Each row of a before or after table is a point. One or more steps were done to the points. Then noise was added and the rows were shuffled. The steps act on columns, c1 being the first. What was done? A step turns or swaps two columns, mirrors them in a line or flattens them onto one, adds a multiple of one to another, or multiplies or shifts one. Angles are multiples of 10 degrees, from the lower column toward the higher: turns from -170 to 170, lines from 10 to 170 but not 90. Use the fewest steps. Two steps may share a column if one is a turn and the other turns, adds or multiplies; they go together, in the order done. Otherwise the lowest column goes first.
In the rows, zero is written as 128.

Before, 12 rows:
[[149 126  73]
 [193 151 144]
 [ 46 201  55]
 [120  87 103]
 [150 154 170]
 [142 168 175]
 [121 119  72]
 [136 142 143]
 [112 103 106]
 [ 78  64 139]
 [145 155 106]
 [106 163  41]]
After:
[[ 75  22 114]
 [ 45 122 218]
 [119 118  86]
 [137 132 141]
 [194 211 107]
 [106 192 132]
 [150 201  85]
 [142 125 177]
 [121 162  98]
 [148 134 155]
 [113 113 107]
 [147 185 128]]
Steps: add -1.5 times c1 to c3; turn c2 and c3 by 60 degrees

Before:
[[152 142 126 125 160 116]
 [100 131 136 103 144 117]
 [130 129 127 123 188 139]
 [ 93 123 132 154 142 104]
 [131 131 117 120 108 126]
 [174  89 119 140 115 104]
 [159 137 139 127 148 130]
 [ 92 112 145 107 121 132]
 [134  89 118 134 117 105]
 [102 135  97 125  96 108]
 [104 142 129 109 120  87]
 [134 117 150 134 134 119]
 [119 119 161 120  84 160]
 [100 122 106 124 138 151]]
After:
[[ 84 138 174 102 160 122]
 [166 101 173 120  40 146]
 [ 98 113 176 108 113 121]
 [147 121 134 123 248 137]
 [138 114 101 139 102  84]
 [135 109 112 124 148 141]
 [161 134 141 127 168 134]
 [ 57 140  93 153 156 107]
 [134 146 131 125 192 128]
 [ 71 147 102 125  64 117]
 [ 42 165 158 109 112 106]
 [120 125 141 135 140 114]
 [128 131 129 121  88 128]
 [100 114 109 134 105  85]]
Steps: add 1.5 times c6 to c1; turn c2 and c6 by 40 degrees; add -1.5 times c4 to c3; multiply c5 by 2

Before, 12 rows:
[[ 86 145 131 120 119 136 154 151]
 [115 123 140 113 118 155 161 136]
 [111 159 122 120 132 136 109 144]
 [135 113 128 147 159 107 107  92]
 [ 92 107 122 143  94 145 140 124]
 [ 94  89 138 170 125 147 105  97]
 [118 120 129 157 112 141 159 126]
 [122 139 134 130 103 128 142 148]
 [ 80  99 124 160 115 145 160 108]
 [120 153 161 129 123 123 139 156]
 [125 142 142 100 148  85 102  88]
 [132 122 137 120 146 100 112 147]]
After, 12 rows:
[[ 39 101  72 143  41 134 118 134]
 [148 123 174 135 206 101 159 157]
 [ 42  83 133 160 116 125 159 151]
 [102 116 103 156  88 136 101 143]
 [ 87 151 130 127 141 153 138 106]
 [139 137 164 126 171  99 138 105]
 [112 135  99 133  59 133 108 115]
 [ 95 111 122 117  99 149  96 131]
 [119 162 172  86 175  97 165 158]
 [  8  94 106 156  98 128 104 159]
 [ 26 140 118 127 101 141  95 114]
 [109 151 150 136 101 135 109 106]]
Steps: multiply c1 by 2.5; turn c2 and c6 by 30 degrees; multiply c5 by 3; turn c3 and c5 by -30 degrees; add 0.3 times c8 to c4; turn c7 and c8 by 160 degrees

Before (14 x 11):
[[ 72 171  90  97 147 128  73 137 120  99 127]
 [ 73 141  94 153 134 122 121 186  67 155 134]
 [150  97 158 148 105 158 158 105  83 202 138]
 [160 151  88 211  94 156 153 151  85 150 182]
 [121  92 110 124 191  80  72  65 115 156  76]
 [150  52 193 187 140 114 141  75 162 135 117]
 [156 167 133 178  66 109 139 171 106 183 145]
 [140 105 115 122 173 149  83 128 142 148  83]
 [160 109 149 175 117 134 164 164 111 196 180]
 [141 166 130 128 122 132 112 157  45 136 183]
 [105 149 121 163 104 150 128 119 101 178 142]
 [113  55  91  82 139 102  72  91 133  92  78]
 [163 106 168 182 116 142 148 124  93 128  95]
 [127 182  93 126 127 124 183 156  84 147 150]]
After (14 x 11):
[[171  88 148 125 116 175  43 158 110 147  91]
 [114 124 144 112  95 161  95 203 116 175 157]
 [160 161  94 151 114 173  98 247 104 205 185]
 [ 92 112  92  78 176  95 152 195  94 160 222]
 [163 151 112 150 134 142  67 212 112 198 118]
 [178 136 167 117  89 127  72 174 110 184 133]
 [ 70  86 172  83 113 133 176  81 116  96 106]
 [111 115 107  87 174 136 147 130 148 144 180]
 [129  97 177 183 125 151 108 135  84 147 110]
 [161 170 110 130 133 157  69 113 102 134 154]
 [ 82  95 143 113 107 147 106 119  70 162 117]
 [141 194  49 123 149 100  65 181 145 134 169]
 [108  93  53  91 130  98 190  89 118  91 166]
 [139 130 165 114 135 172 133 145  62 137  77]]
Steps: turn c1 and c5 by 30 degrees; swap c2 and c3; turn c4 and c7 by -110 degrees; turn c6 and c9 by 30 degrees; add -1.5 times c10 to c8; turn c8 and c11 by -150 degrees

Before, 13 rows:
[[108  75 102  95 144 132 131 109 158  91 149 121]
 [ 76 193  78 104 137 167  74 104 153 125 115 135]
 [169  74 156 128  81  99 133 147 139 171  99 125]
 [ 52  73  91 116 117 104 134 153 158 156 101  83]
 [165 143 107 172 151  99 196 143  99 183  85 111]
 [143 102 112 115 123 160 185 217 168 200 197  93]
 [ 55  87 119  99 181 126 172 118 106 164 140 189]
 [ 92 114 176 142 121 155  89 194 120  88  82 181]
 [121 108 157 166  85  77 199 106 141 135 195 107]
 [151 114  69  99  75 125 110 144  90 109 198  98]
 [ 68 112 165 109 164  67 131 185 127 169 147 109]
 [ 58 100 153  53 169  65 198 174  95 146  84 189]
 [118 159 151  92 141 164 165 115 102 197 111  81]]
After, 13 rows:
[[122  95 197 162  85  42 132 102 203 123 157 174]
 [ 66 103 145 138 163  86  88 182 156 159 163  75]
 [168  42 101 134  82 104 107 145 154 164 155 124]
 [ 58  57 139  57 179  90 150 120 135 154 119 139]
 [ 53  42  97 162 118 111 115 151 172 148  90  61]
 [ 75 229 113 109 141 194 118 104 109 112  77  92]
 [142  86 199 153 120 104 186 216 181 188 111  66]
 [ 90 107  81  91 123 174 124 196  88  75 174 209]
 [105  46 150 117 148 131 128 108 161  79 101  57]
 [150 103 197 139  76 136 110 148  80 101  71  47]
 [ 56  83  85  40 171  35 129 167 162 135 152  58]
 [168 150  81 161 151  61 153 141 148 171 109 188]
 [120 182 112 150 137 126 181 116 104 188 153  17]]
Steps: multiply c2 by 1.6; swap c3 and c11; turn c4 and c12 by 60 degrees; multiply c12 by 2; turn c6 and c7 by 50 degrees; add -0.7 times c6 to c9; shift c10 by -10

Before (12 x 18):
[[150  98 116 115 100 134  66  81 126 186 149 109 181 123  87  83 207 118]
 [127 177  70  52  97 111 107  93 137 184 138 160 150 165 107 181 156  66]
 [123 113 157 147 103  82 145 144 120 137 157 119 154 139 119 114  50 136]
 [181 120 107 102 174 157  59 108 134 153  97  47 118  84  64  90 165 128]
 [197 107 180 195 174 146 128 178 192 110 143  97 146 106 166  86 119 139]
 [102 119 207 157 127 122 167 202 169  79 137  86 179  86 150  79 103 119]
 [ 97 159  69 146  64 105  99  86 156 132 161 135 151 178 114 160 114   7]
 [162  66 101 181 171 166 103 218 146 103 149 105 162  58 124 128 123 119]
 [ 69 214 126 151 118 123 114 128 115 143 192 137 171 153 138 154  79  94]
 [124 130  75 137 126 165  43 138 149  89 106 154  75 161 107 156 189 109]
 [129  87 125 151 175 160 146 186 170  81 149  86 160 127 173  46  92 149]
 [147 115  86 191 123 173 127 166 172  74 111  78 154 114 148 156 139 161]]
After (12 x 18):
[[133 131 132 136 105 168  43  70 119 161 109 148  75  89 127 161 106 109]
 [176 132 134  52 107 113 106  94 139 165 136 148 148 185  96 181 159  68]
 [117 107 119 193 150 173 127 123  95 115 111  73 154  74 123 169  89 161]
 [119  73 114 101  65 158  58  88 111  82  98  47 119 152 171  94 141 129]
 [113 134 124 148 117  85 146 210 131 138 157 125 154 136 106 110 128 133]
 [109  60 123 195 166 148 128 144  53 106 143 109 145 111 175 110  80 138]
 [214 187 130 150 138 124 115 173 150 154 194 138 173 142 118 145 138  95]
 [160 159 129 144 117 105 101 138 112 180 161 126 150 129  62 171 174   7]
 [ 66  93 124 182 121 165 103 149 110  59 151 102 163  99 174 133  39 119]
 [ 99 111 125 112  87 136  64  40 112 124 149 107 182 187  99  87 161 118]
 [ 89 126 121 154 174 158 147 172  60 128 149  85 159  81 178  67  79 150]
 [120 155 124 161 147 123 167 166  73  87 136  99 181  81 126  98  60 119]]
Steps: turn c1 and c2 by -90 degrees; flatten c3 and c12 onto the line at 80 degrees; swap c5 and c15; mirror c8 and c17 in the line at 140 degrees; mirror c9 and c16 in the line at 80 degrees; swap c10 and c14
